Rows are points. Each copy is the shape, with its points in the same order, turned, moved and blurred by noise. Some copies are also mirrored. Which?

Shape (7 x 3):
[[ 0.24 -0.42  0.22]
 [ 0.13  0.16  0.20]
 [-0.39  0.25  0.48]
 [ 0.67 -0.08 -0.37]
 [ 0.40 -0.16 -0.14]
 [-0.26  0.25 -0.35]
 [-0.72  0.22  0.35]]
Copy 1:
[[ 0.35 -0.09 -0.04]
 [ 0.01  0.24  0.28]
 [-0.52 -0.04  0.37]
 [ 0.64  0.65  0.00]
 [ 0.42  0.37 -0.02]
 [-0.33  0.63 -0.10]
 [-0.79 -0.05  0.15]]
Copy 1 is: only turned
Copy 2, 7 rows:
[[ 0.00  0.28  0.46]
 [ 0.23  0.10 -0.02]
 [-0.04  0.34 -0.48]
 [ 0.39 -0.42  0.63]
 [ 0.19 -0.13  0.46]
 [-0.16 -0.43 -0.21]
 [-0.35  0.27 -0.65]]
Copy 2 is: only turned
Copy 3:
[[-0.48  0.21 -0.30]
 [-0.19  0.18  0.17]
 [-0.33 -0.24  0.44]
 [ 0.15  0.66 -0.50]
 [-0.17  0.39 -0.26]
 [ 0.25 -0.16 -0.14]
 [-0.08 -0.63  0.44]]
Copy 3 is: mirrored

Shape, 10 rows:
[[ 0.14 -0.26  0.48  0.24]
 [-0.20  0.35 -0.02  0.61]
 [ 0.01 -0.17  0.35  0.15]
 [ 0.00 -0.36  0.15  0.42]
 [ 0.38  0.55 -0.39  0.62]
 [-0.61  0.54 -0.43  0.28]
 [-0.04 -0.24 -0.20  0.06]
 [ 0.44  0.13 -0.34  0.60]
 [-0.26 -0.35  0.65 -0.34]
 [-0.10 -0.40  0.13  0.00]]
Copy 1, 10 rows:
[[-0.26 -0.45  0.15 -0.08]
 [-0.57  0.15 -0.43 -0.35]
 [-0.25 -0.25  0.14 -0.05]
 [-0.53 -0.29 -0.07  0.11]
 [-0.11  0.05 -0.95 -0.21]
 [-0.48  0.88 -0.37 -0.27]
 [-0.17  0.13 -0.07  0.24]
 [-0.21 -0.18 -0.80  0.08]
 [-0.02 -0.16  0.75 -0.15]
 [-0.21 -0.06  0.23  0.25]]
Copy 1 is: mirrored
Copy 2, 10 rows:
[[ 0.25 -0.43  0.01  0.28]
 [ 0.20  0.30 -0.55  0.06]
 [ 0.12 -0.29  0.00  0.28]
 [ 0.43 -0.03  0.04  0.40]
 [ 0.49  0.44 -0.36 -0.56]
 [-0.32  0.74 -0.47  0.01]
 [ 0.07  0.21  0.27  0.15]
 [ 0.64  0.32 -0.06 -0.33]
 [-0.37 -0.58  0.21  0.53]
 [ 0.04 -0.10  0.28  0.40]]
Copy 2 is: mirrored

Shape, 12 rows:
[[-0.27  0.08 -0.27 -0.35 -0.09  0.07]
 [-0.21  0.11 -0.56 -0.17  0.84  0.10]
 [ 0.36  0.29  0.59 -0.11  0.34 -0.21]
 [-0.33  0.45  0.22 -0.33 -0.56  0.48]
 [-0.04 -0.29 -0.03 -0.58  0.31  0.11]
 [-0.80  0.37  0.02  0.38 -0.16  0.21]
 [ 0.44  0.31  0.06  0.19  0.07 -0.25]
 [-0.34 -0.38 -0.10 -0.02 -0.48  0.22]
 [-0.27 -0.19 -0.46 -0.22 -0.59  0.22]
 [-0.03 -0.19  0.06 -0.31  0.21  0.00]
 [ 0.57  0.21  0.20  0.55  0.03 -0.26]
 [ 0.52 -0.11  0.31  0.60 -0.17  0.26]]
Copy 1:
[[-0.31  0.30 -0.31 -0.14  0.26 -0.12]
 [-0.16 -0.60 -0.33  0.02  0.16  0.25]
 [ 0.13  0.13  0.74 -0.18  0.01  0.09]
 [ 0.03  0.82 -0.16 -0.71  0.48 -0.05]
 [-0.03 -0.25  0.02 -0.15  0.33 -0.45]
 [-0.03  0.65 -0.27  0.01  0.72  0.58]
 [ 0.11  0.32  0.30  0.07 -0.29  0.27]
 [ 0.06  0.69 -0.50  0.19  0.46 -0.44]
 [-0.13  0.69 -0.69 -0.01  0.23 -0.30]
 [-0.01  0.06  0.06  0.05  0.26 -0.27]
 [ 0.45  0.51  0.31  0.23 -0.44  0.39]
 [ 0.88  0.63  0.19  0.21 -0.11  0.02]]
Copy 1 is: mirrored
Copy 2 (12 x 6):
[[-0.04 -0.47 -0.15  0.07  0.07  0.05]
 [-0.57 -0.36  0.02  0.02  0.88  0.29]
 [ 0.31 -0.08  0.74  0.49  0.32 -0.04]
 [ 0.62 -0.67 -0.23  0.40 -0.24  0.08]
 [-0.48 -0.70  0.18  0.36  0.19 -0.21]
 [ 0.25 -0.14 -0.36  0.15 -0.07  0.80]
 [ 0.34  0.25  0.30  0.14  0.46 -0.23]
 [-0.17 -0.20 -0.51  0.37 -0.27  0.02]
 [-0.05 -0.39 -0.64  0.06 -0.24 -0.24]
 [-0.28 -0.37  0.20  0.36  0.12 -0.11]
 [ 0.34  0.67  0.29  0.42  0.44 -0.18]
 [ 0.32  0.51 -0.15  0.85  0.27 -0.21]]
Copy 2 is: only turned
Copy 3, 12 rows:
[[ 0.10  0.08 -0.41 -0.25 -0.06  0.29]
 [-0.74 -0.21 -0.58 -0.10  0.35  0.47]
 [-0.32  0.21 -0.09 -0.05  0.06 -0.83]
 [ 0.42  0.87 -0.29 -0.12 -0.09  0.11]
 [ 0.11 -0.23 -0.42  0.07  0.37 -0.11]
 [-0.01  0.54  0.29 -0.54  0.09  0.52]
 [-0.41  0.02  0.01 -0.05 -0.43 -0.35]
 [ 0.55  0.02  0.13  0.00  0.01  0.42]
 [ 0.51 -0.05 -0.13  0.01 -0.32  0.58]
 [ 0.01 -0.14 -0.25 -0.03  0.21 -0.12]
 [-0.49  0.02  0.45  0.12 -0.41 -0.49]
 [-0.13  0.13  0.66  0.56 -0.20 -0.26]]
Copy 3 is: only turned
Copy 4, 12 rows:
[[-0.22  0.22  0.40 -0.21  0.20  0.26]
 [ 0.24  0.66  0.21  0.27  0.08  0.87]
 [ 0.72 -0.10 -0.17  0.10 -0.26 -0.14]
 [-0.45 -0.43  0.70 -0.03  0.07 -0.15]
 [ 0.12  0.09  0.18 -0.50 -0.09  0.67]
 [-0.71  0.36  0.41  0.42 -0.14 -0.11]
 [ 0.33  0.04 -0.30  0.24  0.33 -0.07]
 [-0.78 -0.05 -0.01 -0.32  0.24  0.23]
 [-0.71  0.03  0.28 -0.35  0.54  0.17]
 [ 0.10  0.12  0.01 -0.24 -0.02  0.34]
 [ 0.25  0.00 -0.57  0.38  0.16 -0.28]
 [-0.09 -0.41 -0.65  0.48  0.14  0.01]]
Copy 4 is: mirrored

Shape (10 x 6):
[[ 0.08  0.12 -0.42  0.36  0.44  0.30]
 [-0.46  0.18 -0.60  0.10  0.69  0.88]
 [-0.02 -0.34 -0.31  0.03  0.53  0.31]
 [-0.63 -0.43 -0.04  0.08 -0.10  0.41]
 [-0.17 -0.15  0.06  0.54  0.15  0.45]
 [ 0.33  0.41 -0.19 -0.17 -0.23 -0.32]
 [ 0.21  0.24  0.41 -0.27 -0.22 -0.37]
 [ 0.16  0.27  0.25 -0.39 -0.23 -0.07]
 [-0.37  0.12  0.19 -0.20 -0.32 -0.55]
 [-0.45 -0.14  0.33  0.21  0.31  0.07]]
Copy 1, 10 rows:
[[ 0.90 -0.09  0.12 -0.13 -0.21 -0.18]
 [ 1.05 -0.12  0.50 -0.90 -0.29 -0.26]
 [ 0.57  0.18  0.17 -0.23 -0.59 -0.27]
 [ 0.12  0.36  0.55 -0.46 -0.21  0.26]
 [ 0.62  0.02  0.28 -0.15 -0.25  0.43]
 [ 0.01 -0.39 -0.17  0.22  0.26 -0.38]
 [-0.33 -0.36 -0.40  0.11  0.00 -0.01]
 [-0.29 -0.47 -0.11 -0.05 -0.04 -0.13]
 [-0.38  0.12 -0.26 -0.15  0.31 -0.01]
 [ 0.26  0.23 -0.14 -0.41 -0.27  0.40]]
Copy 1 is: only turned
Copy 2 (10 x 6):
[[ 0.17  0.25  0.12 -0.42 -0.50 -0.61]
 [ 0.35  0.64 -0.23 -0.03 -0.71 -1.03]
 [ 0.31  0.52  0.08 -0.12 -0.09 -0.53]
 [ 0.16 -0.23 -0.37  0.26  0.02 -0.49]
 [-0.08 -0.21 -0.08 -0.34 -0.07 -0.67]
 [-0.06  0.09  0.25 -0.08 -0.60  0.50]
 [-0.52 -0.21  0.41  0.31 -0.18  0.39]
 [-0.44 -0.01  0.10  0.35 -0.26  0.31]
 [ 0.02 -0.41  0.30  0.56 -0.30  0.25]
 [-0.07 -0.24  0.23  0.28 -0.04 -0.70]]
Copy 2 is: mirrored
Copy 3 (10 x 6):
[[ 0.20  0.01  0.51 -0.04 -0.44 -0.54]
 [ 0.17 -0.35  0.90 -0.70 -0.70 -0.43]
 [-0.17  0.38  0.39 -0.37 -0.24 -0.40]
 [ 0.09  0.17 -0.08 -0.69 -0.37  0.21]
 [ 0.25  0.09 -0.14 -0.27 -0.50 -0.40]
 [-0.03 -0.13  0.30  0.58  0.20  0.18]
 [-0.13 -0.21 -0.14  0.29  0.55  0.06]
 [-0.31 -0.35 -0.01  0.19  0.37  0.15]
 [ 0.30 -0.07 -0.08  0.00  0.56  0.45]
 [ 0.21  0.07 -0.15 -0.53  0.21 -0.34]]
Copy 3 is: only turned
